Every row gives one point. To make a cloud, some directions were put in groups of two or more. Within a group, all points are equally far from the middle, so they leave a hole (a ring in 2 directions, a hollow ball in 3). The other directions are filled evenly. Then the cloud was stretched, turned, moved and blurred a little. How many holes are there, and how many directions does each take, smallest first?

Cloud (13 x 2):
0.3; 4.6
-0.1; 2.8
2.9; 2.6
6.3; 1.3
3.5; -0.5
-1.5; 6.3
2.9; -0.1
0.9; 3.8
-2.1; 0.3
0.6; 1.8
0.4; 3.5
2.8; 1.7
5.7; 2.6
Holes: 0

Cloud:
5.9; 2.2; -2.1
1.3; 4.6; 0.7
3.0; -3.4; -2.8
7.2; 4.3; 1.1
-1.3; -0.4; 2.7
-2.1; 2.0; 2.2
-2.2; 1.8; 2.2
4.3; -0.9; -3.7
1.0; 3.6; -3.3
-1.3; -3.6; -0.2
4.3; 2.7; -2.6
-2.2; -4.2; -2.4
2.0; 4.0; 2.9
-2.3; -4.1; -1.2
-0.9; -4.1; -3.7
1.2; 1.1; 4.1
1.7; -3.5; -3.4
-0.6; -3.2; 1.0
-4.3; -1.4; 0.7
3.5; 4.0; 3.9
Holes: 1 (2)

Cloud:
-0.8; -0.6; 1.9; -2.0
3.0; -0.3; 1.9; 2.1
-3.7; 3.3; -3.4; 2.9
0.9; -4.3; -2.3; -0.8
1.5; 1.0; 0.5; -2.3
-1.1; 0.9; -1.2; 5.6
4.0; -1.9; 0.5; 2.2
-2.7; -2.2; 0.4; -1.7
-2.5; 0.0; -1.8; 6.0
2.4; -3.7; -1.2; -1.2
-5.4; -2.8; -3.1; 0.9
2.4; -0.4; -5.7; 3.5
-5.1; 0.3; -6.5; 3.3
-3.0; -0.3; -7.6; 3.1
-4.1; -3.6; -2.3; 3.6
-0.7; -4.8; -2.3; 3.2
3.6; -0.3; 0.5; 3.1
-1.1; 1.9; -5.0; -0.8
-2.9; -2.2; -4.8; 5.7
3.4; 1.5; -3.2; 0.2
-4.6; -0.3; 1.0; 2.5
3.1; -3.3; -2.4; 3.5
-5.9; 0.1; -3.9; 0.1
-4.0; 1.2; -3.0; -1.5
1.8; 3.1; -2.1; 1.7
2.0; 0.1; -3.7; 5.1
-0.7; -0.7; -2.1; 6.1
1.1; 1.8; 2.3; 1.4
-4.7; 0.0; -6.9; 2.8
-2.3; -2.0; 1.4; 3.4
-0.1; 2.0; 0.4; 4.0
Holes: 1 (4)

Cloud (56 x 6):
0.0; -2.2; -1.3; 1.3; 0.5; 1.9
3.1; 1.3; 0.7; 4.9; 4.3; 3.2
2.6; 5.3; 2.6; 6.6; -0.3; -0.1
-2.9; 8.7; -5.8; 2.0; 0.2; -2.6
-2.2; 4.5; 1.1; 2.7; -2.8; -1.3
-2.9; -1.4; 0.3; 1.8; 3.8; 1.9
-2.6; 0.3; 3.7; 3.6; -4.1; -5.1
1.8; 5.2; -4.8; 5.2; 1.4; 0.3
4.3; -0.6; 1.3; -1.3; -1.1; -2.2
-0.4; -2.5; 1.6; 2.9; -1.4; 2.6
2.6; 2.2; -3.1; 1.0; -5.8; 1.8
1.1; 0.1; 0.0; -1.3; 3.4; 0.7
-0.1; 3.3; -2.2; -2.6; 1.2; -1.3
-0.6; 2.0; 1.7; 0.0; 2.9; 0.1
0.8; 0.6; 0.3; -3.7; -2.2; -0.9
-0.4; 3.3; -0.4; 0.2; -0.2; 0.6
3.8; 2.7; 1.7; 6.2; 3.6; 2.6
1.2; 4.8; -2.3; 6.8; 2.4; -1.5
-0.5; 0.0; -1.2; -2.0; -2.4; 4.6
-2.0; -1.4; 0.3; -2.7; 3.9; 0.0
-3.5; 0.8; -3.4; 1.7; 1.8; 2.3
-4.5; 2.6; -2.9; 2.6; 4.3; 0.2
-0.7; 3.7; 1.9; 4.5; -6.1; 1.3
2.0; 1.4; -0.7; 1.1; -0.8; 6.0
0.4; -0.7; 1.6; -5.9; 3.4; -2.5
2.4; 4.1; 3.8; -1.6; -2.9; -0.8
-2.0; -3.5; 0.9; -5.8; -2.5; -2.2
1.2; -0.9; 3.3; -1.5; 2.1; 4.6
-1.1; -5.4; 3.7; -2.4; -1.7; 1.4
-2.3; 0.0; 0.3; 7.4; -2.4; 1.2
3.4; 1.1; 6.0; 4.5; -4.8; 0.8
-0.6; -3.3; 2.1; 2.7; -5.9; -1.0
-0.5; 1.0; 3.4; 7.4; 3.2; 0.0
1.1; -1.2; 2.5; 0.1; 2.5; 3.9
2.0; 4.2; -0.7; 1.4; 4.3; 1.5
2.8; 3.5; -1.0; -2.3; 4.9; -0.3
-0.5; -0.8; 1.6; 0.7; 2.9; 2.7
3.4; -1.5; 7.1; -0.9; -4.2; -1.9
-2.9; -2.8; -2.1; 0.4; 4.6; 1.4
-2.5; 0.1; -1.0; -2.1; -2.3; 1.9
-2.7; 4.5; -1.9; 4.3; 4.6; -0.9
5.3; 4.0; 0.4; 0.4; -3.1; 0.2
-1.3; 2.0; 2.6; 4.0; -4.8; -1.1
-1.4; 1.8; 3.3; 3.5; 7.2; 1.6
-1.7; 1.4; 4.2; 2.7; -2.9; 4.0
2.9; 2.9; -1.7; 7.8; 3.8; 2.0
-1.5; 2.0; 1.8; 2.7; 6.7; -1.5
1.0; 0.5; -3.8; 1.9; 2.7; -1.8
4.3; 3.3; -0.5; 7.1; 0.5; 4.5
-4.0; -1.0; 0.7; 2.3; 4.3; 0.5
-1.5; -3.6; 3.6; 6.1; -3.4; 2.0
-3.3; -1.5; 7.4; -0.9; 0.1; 1.5
0.8; 1.2; 2.0; 1.6; -3.0; 1.6
-3.2; 2.8; -0.5; 2.4; -6.7; -0.7
-0.1; 6.2; -5.7; 1.8; -1.7; -2.2
0.8; 3.1; 1.3; 0.3; 4.4; 1.3
Holes: 0

Cloud, 88 rows:
1.6; 4.4; -5.7; 1.4; 2.2; -3.5; 2.0; -3.5
0.7; 2.3; 3.4; 2.7; 3.3; -2.6; 7.7; -4.1
5.5; 2.3; 0.0; -1.0; -7.4; 1.3; -4.6; 5.8
0.4; 1.6; -3.5; 7.0; -2.2; -2.1; 4.2; -2.6
0.4; 5.0; 1.1; 1.5; 4.4; 1.6; -1.6; -5.1
0.6; 3.4; 2.7; -5.4; -4.5; -0.9; -0.8; 2.4
-1.4; -0.7; -5.7; 5.1; 0.9; -2.0; 5.2; -0.9
2.8; 1.4; -0.9; 3.1; 4.7; 1.2; 0.1; -6.0
-0.3; 0.8; -4.0; -2.9; -2.9; -2.6; 0.0; 1.2
-1.1; 0.0; 0.9; 1.8; 0.9; -2.0; 1.9; -4.5
-1.2; 2.6; -2.9; -6.4; -2.7; 1.8; -2.4; 1.1
-1.2; -0.3; -0.7; 2.8; -2.0; -0.5; 1.4; 1.0
5.6; 5.3; 3.1; 1.1; 2.6; 0.9; -3.4; -1.7
0.8; 3.8; 1.5; -0.9; 2.5; 5.0; 3.6; 3.6
-2.7; -1.5; 5.5; 2.0; -1.3; 1.8; 3.8; 0.7
5.1; 4.4; -0.7; 8.8; -0.4; 0.7; -0.5; 0.1
1.6; 1.9; 0.2; 3.4; -1.5; -1.5; -1.6; 3.1
0.5; 3.8; 4.5; 3.7; -1.9; 4.9; -4.0; 3.0
-0.1; 1.8; 3.7; 7.7; 0.7; 1.6; -0.7; 1.0
-2.9; 0.8; 5.8; 0.0; -0.1; 2.2; -0.9; -1.8
3.7; -0.4; -7.5; 0.2; -0.6; -2.0; 1.2; -4.6
0.4; 1.4; -3.1; -3.0; -1.4; 3.5; -2.8; -0.5
-3.4; -0.6; 1.0; -2.4; -1.7; 1.4; 6.0; 4.1
-4.3; 2.7; 5.4; 0.0; 1.6; 3.4; 3.8; -1.8
-0.1; 4.3; -1.8; -6.8; -0.4; 2.7; -1.2; -0.7
-1.5; 3.2; 2.9; 3.3; 1.6; 1.1; 6.1; -0.8
-1.1; -0.3; 0.5; 1.8; -0.9; -4.2; 6.5; 3.2
-0.7; 5.4; -1.1; 1.2; 0.1; -2.1; -1.5; -0.1
6.1; 2.9; -4.2; 0.4; -0.4; -2.1; -4.1; 0.5
-5.6; -1.6; 1.3; -1.2; 0.8; 0.6; 5.6; -2.7
2.4; 1.8; 4.0; -0.4; 0.4; 1.2; 1.1; 4.5
1.3; 4.6; 2.2; 2.2; -2.4; 6.0; -1.3; 1.6
8.8; 5.0; -3.3; 0.1; -1.3; -3.2; -2.4; 1.4
3.5; 1.7; -3.8; 2.5; 3.2; -1.2; -1.4; -3.9
5.2; 4.0; -3.6; 8.5; 0.4; -0.9; 1.4; -2.7
-2.3; 1.7; -2.6; -2.7; 1.1; -4.7; -1.1; -1.7
1.1; 1.3; 0.6; -4.2; -2.5; -1.8; 5.0; 0.5
1.9; 0.5; -2.7; 0.1; -4.3; 1.6; 3.9; 4.1
-0.5; 4.8; 1.4; 3.3; -0.8; 6.5; -4.4; 1.4
-1.7; 0.4; -2.2; -3.2; 0.3; -2.3; 2.8; 2.5
-1.0; 1.9; -4.2; -2.8; -5.7; 1.4; 1.1; 6.1
2.4; 1.4; 4.3; -4.3; -3.7; 3.1; 0.1; 2.1
2.0; 3.4; -1.6; 7.7; 2.6; 0.8; -0.9; -4.7
-3.2; 4.1; 1.8; 0.1; 0.5; 4.1; 2.7; -2.8
-7.1; -1.2; 1.1; -0.2; 0.4; 0.4; 6.5; -1.4
-1.7; 1.6; -4.0; 2.7; -3.7; -2.0; 1.5; 2.9
-1.9; 2.3; 2.6; -0.2; 2.3; -1.4; 4.1; 1.4
5.4; 2.0; -4.1; 2.0; -0.6; 0.8; 0.7; -1.3
2.2; -1.3; -3.8; 2.6; -7.2; -3.2; -0.6; 0.6
-3.3; 2.4; -3.5; 3.3; 3.5; -2.8; 4.0; -5.0
2.4; 2.7; -0.4; 1.1; -0.8; -0.6; 2.5; -0.1
3.7; 1.9; 0.2; 5.9; 2.1; 1.5; 0.1; -4.8
1.2; -2.2; -0.9; -0.1; -2.9; -0.2; 4.1; 3.4
-2.8; 2.0; 1.7; 4.5; 3.2; 2.7; 3.9; 0.7
1.3; 0.1; -1.1; 1.1; -3.5; -3.7; 2.9; -0.2
-1.8; 3.8; 4.3; 1.2; -3.0; 4.4; 3.9; 2.2
-1.5; 5.2; 0.3; 4.7; -1.3; 3.2; 2.3; 0.9
3.2; 3.0; 1.5; -0.9; 2.7; 1.7; 0.0; 1.8
1.4; 1.9; 6.3; -4.9; -4.1; 3.6; -0.6; 6.4
-1.3; 3.3; -1.2; 6.2; 0.2; -1.1; 8.4; -0.6
3.2; -1.8; 0.2; -1.1; 3.4; 0.8; 4.0; -3.6
1.6; 4.6; -6.7; 0.6; -2.1; -2.1; 1.7; 2.7
-3.1; 0.0; -1.1; -3.2; 2.2; 0.6; 3.5; 4.0
2.3; 2.0; -1.6; 0.2; 1.8; 2.8; 1.0; 2.8
-0.9; 0.0; -2.8; -2.9; 3.2; -2.9; 7.5; -2.8
2.3; 3.1; -0.3; 6.1; 1.5; -1.9; -0.9; -4.1
-3.8; 1.3; 1.4; 4.0; -0.4; -0.9; -0.4; -2.0
1.2; 0.4; -0.5; 0.9; -0.7; -1.1; 5.3; 0.8
3.2; 1.7; -0.2; 2.0; -0.2; -1.1; -3.5; 3.8
4.5; -0.2; 0.4; 2.9; 0.8; -2.0; 1.4; -0.4
-2.1; 2.6; 4.1; 3.6; 0.7; 2.8; 0.3; -4.1
0.1; 3.6; -3.0; 6.4; -0.5; -1.9; 4.9; -3.6
-3.6; 0.8; -3.9; -0.9; -4.7; -1.4; -1.8; 5.6
-1.9; 3.9; -0.6; -2.6; -3.2; 1.7; -1.7; 3.5
4.8; 3.8; -0.1; 2.2; -7.6; 0.5; -3.3; 3.3
3.6; 3.6; -3.4; 4.6; 1.6; -0.9; 5.1; -4.3
4.1; 3.0; -1.3; 0.3; -1.3; -0.8; 1.8; 1.2
-2.5; 1.0; -1.3; -7.9; -1.1; -0.8; 2.6; 1.5
-2.3; 0.7; -3.9; 4.1; -3.3; 0.7; 1.1; 1.5
0.9; 2.1; -3.1; 2.9; 0.8; -1.7; 4.5; -4.4
-0.8; 0.4; -0.2; 4.7; 2.6; 2.7; 0.2; 1.3
1.3; 5.4; -0.6; 0.2; 2.5; 2.4; 4.0; 0.5
-2.9; -0.1; -3.0; 1.9; 1.2; -2.9; 3.0; 0.0
1.2; 3.5; -1.2; -0.9; -5.6; -2.0; -3.4; 3.8
-2.9; 4.5; -2.0; 0.9; 1.0; 0.4; 1.0; 1.8
4.0; -1.2; -0.8; -4.1; -2.0; 3.8; 0.6; -2.3
-0.4; 2.5; 2.1; 2.5; 1.7; -0.4; -4.7; -4.5
-3.3; 2.4; 2.5; 0.9; -2.9; 0.8; 4.3; 3.3
Holes: 0

Cloud, 84 rows:
-4.5; -2.1; 2.8; -3.4; -4.1; 1.1; -5.4; -0.9
-3.4; 0.0; 0.3; -3.2; -0.1; -4.8; 0.5; 1.2
0.1; 2.2; 5.3; 2.9; -1.5; 3.2; -1.0; -0.6
-3.3; 2.1; -3.1; -0.1; -1.9; -0.4; -0.6; 5.2
-3.2; 3.4; 4.3; 2.2; 2.8; 0.1; -2.6; -3.1
-4.2; 1.1; 5.2; 1.2; 1.5; 0.6; 2.7; 1.9
-1.2; 0.0; 2.4; 1.7; 1.1; -2.6; -4.2; -3.4
-0.4; -7.6; -1.9; -2.0; -0.6; -0.9; -5.1; 4.0
-2.1; -1.4; 5.7; 1.5; 1.6; -1.1; -0.6; -2.4
1.8; 0.0; -0.8; -3.5; 0.4; 1.3; -0.9; 4.2
-2.4; -0.1; -0.9; -2.4; 1.2; -4.2; -3.1; -0.4
-3.0; -1.6; -1.3; 0.5; -1.2; -0.2; -4.4; -2.7
-3.8; -3.1; -2.7; -3.7; 0.2; -2.4; -6.9; 1.2
-1.1; 0.8; 2.3; -2.8; 1.1; -1.1; 5.0; 4.8
-2.0; -0.4; 0.8; -0.1; 1.5; -2.8; -1.4; -3.8
-1.0; 0.7; -5.8; -4.3; 1.0; -0.5; -1.4; 2.2
-2.7; -4.6; 2.8; 1.3; -1.9; -1.1; 1.8; -0.4
-4.3; -4.2; -3.3; -4.6; -1.6; -2.8; -1.7; 2.8
1.2; -6.7; 3.1; 1.5; -2.2; 1.2; 1.6; 0.4
-5.1; 1.8; 5.0; 0.2; 0.1; -0.1; -3.6; 5.0
-1.0; 4.0; 2.4; -1.6; 4.5; -5.7; -3.9; 3.6
-4.8; -3.4; 0.1; 0.5; -3.0; 0.0; -5.2; 1.2
1.0; 4.0; 4.6; 2.2; -0.5; -2.7; -0.5; 5.9
-2.1; -3.9; -2.6; -3.3; 0.7; 2.3; -2.0; -2.7
-0.7; -3.2; 3.2; 1.1; 2.2; -2.2; -1.1; -1.6
0.2; -2.3; 2.4; 0.4; -0.3; 5.6; -0.1; -3.3
-1.7; -5.0; -2.0; -1.2; -3.8; -1.8; -2.5; 1.3
-0.8; 0.6; 1.3; 2.1; -3.1; 2.1; 0.1; 4.3
0.1; -1.0; 5.2; -2.5; -0.7; 3.2; -1.7; -3.8
-1.6; -7.2; -1.7; 0.1; -3.8; 0.4; -6.5; 3.0
-6.2; 4.8; -3.0; -5.1; 3.4; -2.7; -3.8; 3.3
-3.6; -0.7; -4.3; -6.2; 0.8; 1.3; -3.2; -2.8
0.5; 2.3; 2.1; 1.1; 3.1; -6.9; 5.2; 3.7
-4.2; -1.2; -2.4; -5.3; 2.5; -2.6; -2.4; 1.0
1.7; -1.1; 7.1; 0.9; -3.4; 1.1; 1.7; -3.4
-2.0; 3.3; 1.7; 3.4; 2.2; -5.5; 2.7; 5.0
-4.6; 1.4; -0.4; -0.3; -1.3; -2.3; -1.9; 7.6
-4.8; -2.2; -1.4; -0.1; 1.9; 1.0; -2.8; -2.0
-0.9; -2.7; 6.7; 2.8; 0.0; -1.8; -0.2; -0.6
-2.1; 6.0; 2.8; 0.9; -0.7; -0.4; 1.9; 1.8
3.3; -2.6; 3.5; -1.3; -1.6; 2.6; 2.6; -2.8
-0.7; 5.0; 3.4; 2.3; 3.1; 2.5; -1.6; -2.4
-1.5; 2.1; 6.7; 3.3; 3.9; 0.1; -1.3; -0.8
-4.3; 3.3; 1.4; -0.8; 0.9; -4.0; 4.0; 5.0
1.1; -0.8; -3.3; -1.6; 0.9; -0.7; 2.8; 5.1
0.9; -5.7; 3.3; -1.9; -0.7; 0.5; -0.1; 1.3
-5.2; 2.6; 4.4; 0.2; -0.1; 0.5; -5.0; 3.4
-0.1; -3.8; 3.3; -2.4; -0.9; -1.0; 3.7; 0.5
1.8; 0.4; -1.1; 0.1; 0.5; 0.4; 4.2; 5.0
-1.9; 2.5; 2.4; 0.0; -1.6; 6.7; 4.4; -4.0
-6.8; 1.7; 4.5; -0.8; 0.7; 1.3; -4.0; 0.4
1.6; -4.8; 0.0; -2.7; -3.3; 0.2; 2.7; 3.3
2.2; 0.2; 3.5; -0.6; 3.3; -3.9; 2.8; 3.3
-4.0; -1.5; -1.0; -0.5; -3.1; 0.7; -3.0; -2.8
-0.5; 4.1; 4.8; -0.5; 0.4; -1.9; -1.3; 5.7
-2.3; 3.4; 1.9; -3.7; -0.9; -2.4; -3.3; 4.9
4.2; -3.0; 2.5; 0.3; -4.6; 2.3; 1.1; -2.0
-1.8; 8.1; 2.7; -2.3; 3.1; -2.1; 5.3; -1.5
1.3; -3.7; 6.4; -1.4; -3.5; 1.5; -4.3; 1.0
-3.5; 0.4; 3.3; -4.0; -0.6; 0.3; -4.8; -3.1
-3.8; -1.8; -0.9; 0.4; -3.8; 3.4; -5.4; 1.9
1.6; 5.2; 2.5; -0.6; 1.2; -4.1; 0.7; -2.7
1.6; -1.3; 5.3; 3.9; 0.9; 3.1; 2.2; 0.3
-2.8; -0.1; 2.1; -1.1; 1.8; 5.8; -3.9; 0.9
1.3; 0.4; -2.4; -2.2; 3.9; -2.5; -1.8; 1.7
-4.6; 3.5; -1.3; 0.4; 0.4; -3.6; 1.4; 4.6
0.5; 2.9; -3.5; 0.5; 2.9; -0.8; -3.5; 4.6
-1.3; -4.0; 5.9; 4.4; -1.3; -1.6; -3.2; 4.6
-4.3; 6.9; 0.7; -2.3; 1.7; 2.5; -0.5; -0.2
-3.6; 3.9; 1.4; -0.5; 5.3; -2.3; 3.0; 3.2
0.0; 0.5; -4.0; -2.2; -3.8; -1.8; 4.8; 1.3
-2.6; -2.1; 5.8; 2.6; -2.0; 0.6; -1.0; 3.9
-3.8; -3.4; -4.6; -2.5; -2.6; 3.9; -2.2; -3.4
-1.5; 1.9; 4.7; 1.6; 0.4; -2.6; 2.2; 6.6
-3.4; 5.5; 3.4; 2.0; 3.3; -3.6; 5.8; 1.6
-0.7; -0.3; 0.5; 0.7; -0.9; 5.2; -0.1; 2.2
-1.2; -0.6; 1.8; -2.0; 3.1; -2.2; -3.2; -2.1
-2.1; -0.8; 5.8; 2.0; -0.1; 0.1; -1.4; 6.8
2.4; 3.9; 3.7; 3.2; 5.1; -1.0; 4.4; 2.3
-3.5; -6.5; -1.3; -4.8; -2.1; -1.2; -0.7; 3.9
-1.7; -7.3; 3.2; -0.8; -3.0; -0.1; -1.4; 2.8
-4.0; -1.0; -4.7; -4.2; -2.0; -3.2; 3.3; 4.0
-0.5; 5.0; -1.9; -2.4; 4.7; -0.6; -1.1; 1.5
-0.9; -3.5; 0.9; -1.9; 0.1; 5.2; -2.3; -3.1
Holes: 2 (2, 4)
